Rows are points. The window is the flat piece filled in between its corners: a triangle in 3 columns, a solid with four corners in 4, and so on. A path goes straight from each point to the next, and from the last back to the first. After which points does the path pass through the window?
In the rows, 128 means zero.

Window (3 x 3)
[[103 128 172]
 [ 93 140 133]
 [112  86  76]]
Path:
(1): [ 86 109 127]
(2): [113 141 129]
(3): [122 103 115]
(4): [ 79 108 117]
(5): [85 80 64]
(6): [134 100 125]
(7): [117 118  94]
(8): [88 61 89]
Through the window after points: 1, 3, 7

Window (6 x 6)
[[ 89  75 121 115 105 189]
 [107 128  99 120 110 206]
 [ 96 125 138  83  87 142]
 [199 112 140 121  80  37]
 [143 111 111 101 124  69]
 [ 85 124 139 139 108 136]]
Path:
(1): [117  91 175 118 130 138]
(2): [110 127 133 100 148 181]
(3): [110 119  84 133  75 189]
(4): [102 103  89 105 102 116]
(5): [165 124 182 122 108 129]
(6): [122 116 140  84 128 118]
(7): [113 115 130 107  78 104]
(8): [113  95 125 120  40 119]
(9): [110 112 137 117 124 154]
(10): [144  79 160 130 114 189]
(11): [ 91 114  87 113 106 100]
(12): [145 120 105 103  66  79]
Through the window after points: 2, 4

Window (9 x 9)
[[101 123 197  70  91 220  91 204 180]
 [ 65 118  65 207  87  97 125 136 117]
 [123 135  50 145  89  60 103 156 170]
 [117 122 113 190 130  95  91 144 163]
 [107 150 152 100 131 169  91  88 124]
 [108 131 177  65 168 115 139 123 141]
 [137 144 148  90 151 133  97 165 101]
 [157 119 102  80 166 161 139 150 157]
 [180 110 157  87 121 144 140 111 111]]
Path:
(1): [137 199  99 172  98  90 103 173 143]
(2): [ 94  40 144 112 155 143  99 116 163]
(3): [ 98 108 153 108 112 118  78 104 121]
(4): [163 188  86 147 162 178 161 170 183]
(5): [116 148 103 159 121 139 112 153 140]
(6): [115  94 115 107  94 109 105 133 129]
(7): [113  92 123 110 137 126  97 136 149]
(8): [126 173 135 116 115 136 120 151 148]
(9): [144 189 153 123 136 104 150 103 118]
(10): [116 105  92 142 131 112  88 149 143]
(11): [115 110 125 121 114 131  94 129 147]
(12): [118 195 156 112 130 159 151 149 156]
Through the window after points: 1, 3, 7

Window (12 x 12)
[[117 104  86  97 165  66  87 118 133  86 129 199]
 [ 98 135 104 109 118 117  62 127 109 103  94 125]
 [133  86  77 145 117 106  83 107 114 106 149 134]
 [151 120 132 171 132 155 128 127 169 165  70 149]
 [137 110 184 144 114 124 160 118 195 205 140 140]
 [121 187 159 225 117 184 121  84 119  65 132  62]
 [157 195 165 198 103 149 102  72  96 156  92 118]
 [114  69 134 111 138 172 124 131 165 147 181 199]
 [143 153  87 142 144 115  65 174  89  53 151 126]
 [151 108 141 117  83 143 168 111 154 148 114 170]
 [ 98  85 112 136 119  47  85 146  76 117  79 197]
 [103 146  77 144 151 132 123 116  70 103 134 114]]
Path:
(1): [165  77 164  80 157 100  79 118 135 146 134 139]
(2): [106 150 106 169 116 139 122 113 127 119 124 163]
(3): [137 143 104 127  41  97 133 104 150 140 119 181]
(4): [142  73 151 134 175 172 138 125 125 125 125 128]
(5): [138  88 167 131 134 117 137 123 113 119 117 145]
(6): [ 92 168  52 170  97 148  80  83 146 168 132 159]
(7): [104 119  69 167 114 121  71 157 124  89 140 154]
(8): [127 125 143 115 148 127 143 101 111 122 113 125]
(9): [133 100 142 112 142 152 121  98 115  79 115 132]
(10): [112 170 110 199 102 121  90 144 127 131 135 132]
(11): [128 132 121 169  92 148 115 146 199 150 126 165]
(12): [130  82 136 112 157 149 126 108 113 137 133 165]
Through the window after points: 1, 3, 9, 11

Window (14 x 14)
[[180 168 127  56  57 103 110 155 163 126 161 112 164 135]
 [138 113 145 144 132 116 123 139 140 172  74 110 145  89]
 [143  83  95 128 185  88  84 167  75 165 151 144 126 145]
 [174 131 133 184 121 144 173 101 129 115  95 108 153 120]
 [123  82 100 123 187 123  83 182 141 148 122 178 134 185]
 [126 121 163 162 103 129 148 121 137 110  93  99  70 135]
 [152  81 155 129 110 108 128  72 144 135 104 151 107 146]
 [123 122  85 168 166  57  59 195 117 150 147 192 167 122]
 [133 126 111  42 111  74 135 145 197 105 186  99 160 119]
 [162 131 172 151 154 128 121  73 129  91  47  97 105 124]
 [125 194 160  17 101 103 163 138 171 124 202 133 169 113]
 [110 101 134 130 100 138 126 101 104  99  78 117 140 128]
 [142  67 153 143 175 109  69 191 118 131 156 161 158 114]
 [128 122 167 173 120 120 118  87 132 137  98  83 148 167]]
Path:
(1): [155 122 156 106 113  77 155 127 156 131 125 125 154 133]
(2): [ 99 169 118 107 130 176  93 117 135 114 170  95 143 127]
(3): [145 137 103 136 110 113  69 106 160 130 123 122 133 121]
(4): [145 119 172  72 110  99 179 193 107 130 127 128 173 133]
(5): [143 111 182  93 111  61 199 169 134  86 140  97 131 170]
(6): [143 110  93 139 159 174  36 100 151 164 102 149 139 108]
(7): [146 175  94 100 102 140  80 109 147 138 127 114 108  78]
(8): [144  72 176 139 137  91 139 166 127 128 119 132 175 161]
(9): [124  98 159 152 126  26 153 158 124 119 120 160 144 153]
(10): [146 110 131 105 135 161  92 116 134 138 126 120 136 112]
(11): [136  99 112 153 140 128  76 105 137 139 136 136 127 136]
(12): [141 108 160 107 160  82 143 219 115 128 119 155 154 133]
Through the window after points: 1, 3, 7, 9, 11

Window (14 x 14)
[[ 84 209 100 118  79  61 130 181 157 174 145 129 137 142]
 [149 168 117 115 137 143 162 133 139  81 131 175  86 176]
 [ 97 140 147 153 115 159 154 148  96 138 110  91 169 108]
 [127 142 149 157 152 151  59 151 100  84 155 133 116 120]
 [ 73 176 155 116  70 112 107 133 118 133 138 142 210 115]
 [134 143 144 132 174 136 117 185 132  96  92 125 177 144]
 [ 90 167 148 114 123 109 152 142 145 190  66 158 156 108]
 [134 138 189  88 102 143 117 155 134 128 111 113 110 137]
 [ 97  97 132 249 126 123 135 129 157  51 178 130 130 133]
 [125 147 117 202 116 174 108  61 132 193 112 139 173 185]
 [ 89 168 113 186  74 123 103  80 140 143 102  91 139 128]
 [ 94 131 102 111 121 137  96 107 132 116 148 116  73 189]
 [ 66 191 148 144 124 138  93 161 114 107 132 108 108 176]
 [ 66 172 137 169 145 151 133 155 171 102 154  67 141 106]]
Path:
(1): [113 166 137 148 126 124 112 104 129 142 134 120 145 148]
(2): [132 200 168 113 123  82  76  97 137 125 166  74 127 136]
(3): [ 50 131 103 171 100 178 156 159 130 141  97 165 136 150]
(4): [106 112 116 131  91 154 103 171 146 140 117 117 130 123]
(5): [109 188 191 124 127 114 128 124 119 104 132 124 140 154]
(6): [ 95 186 159 150 167 113 120 113 115 122 122 133 115 139]
(7): [103 123 118 103  56 151 109 187 153 103 139 107 149 145]
(8): [ 80 128 123 158  73 172 117 142 132 132 109 148 163 156]
Through the window after points: 4, 8

Window (14 x 14)
[[145 158 176 133 155 107 129  58 140 128 100 144 149 136]
 [116 130 121 119 154 139 152 185 116 142 100  63 137 101]
 [134 114 141  95 115 152 125 154 188 129  91  85 117 149]
 [ 95  58 125  67 119 112  83 181 131 233  93 213 161 146]
 [171  90 123 171  94  92 132 133 125  89 117 174 155 126]
 [136 189 118  89 113 199 127 208 129 179  85  98 128 155]
 [197 139 116 171 116  59 117  52 137 145 126 100 108 138]
 [160  95 160 136 146  89  60 118 118 119 164 137 177 154]
 [130 102 173 178 105  61 141 115 119 141 150 117 166 189]
 [ 82 146  71 117 151 155 101 206 165 161  60 129 133 162]
 [ 87 181  89  58 104 167 129 134 130 128  97  69 145 140]
 [ 92 146  90 134 125 217 137 156 152 149 126  98 100 122]
 [180 120 131 162 127  78 141  97 173 139 160 128 204 133]
 [135 116 175 167  92  99  76  99 136 147 105 106 198 118]]
Path:
(1): [119 140 153 149  95  96 145 155 127 103 132 170 164 103]
(2): [202  66  92 147 135 125  89 102 141 142  95 109 138 180]
(3): [141  82 140 117 142 160 135 143 111 130  38  92 150 172]
(4): [104 162  99 133 121 129 100 162 170 155 146 137 134 127]
(5): [125 166 129  94  98 155 121 175 151 148 101 110 127 139]
(6): [137 156 112 114 141 172 126 163 113 172  94  98 151 156]
(7): [184 115  87 130 112 162 133 107 103 140  90 107 159 176]
(8): [103 123 143 130 134 105 112 170 154 149 134 116 146 119]
(9): [149 159 161 148 119  59  87 178 112 119 167 143 127  90]
(10): [146  96 118 124 131 164 139  82 157 149  81 118 182 191]
(11): [155 116 122 149 131 104 156 100 133 121  92  98 165 187]
(12): [114 132 170 140 106  94 100 141 137 161 170 136 154 121]
(13): [149 114 168 164  91 100  91 153 136 121 134 144 144 100]
(14): [131 128 115 131 135 119 129  93 138 150  85 110 176 167]
(15): [163 103 145  97 146 139 118 137 110 125  65 162 199 144]
(16): [116 125 130 160  95  68 118 140 163 168 159  96 112 135]
Through the window after points: 1, 3, 5, 9, 11, 13
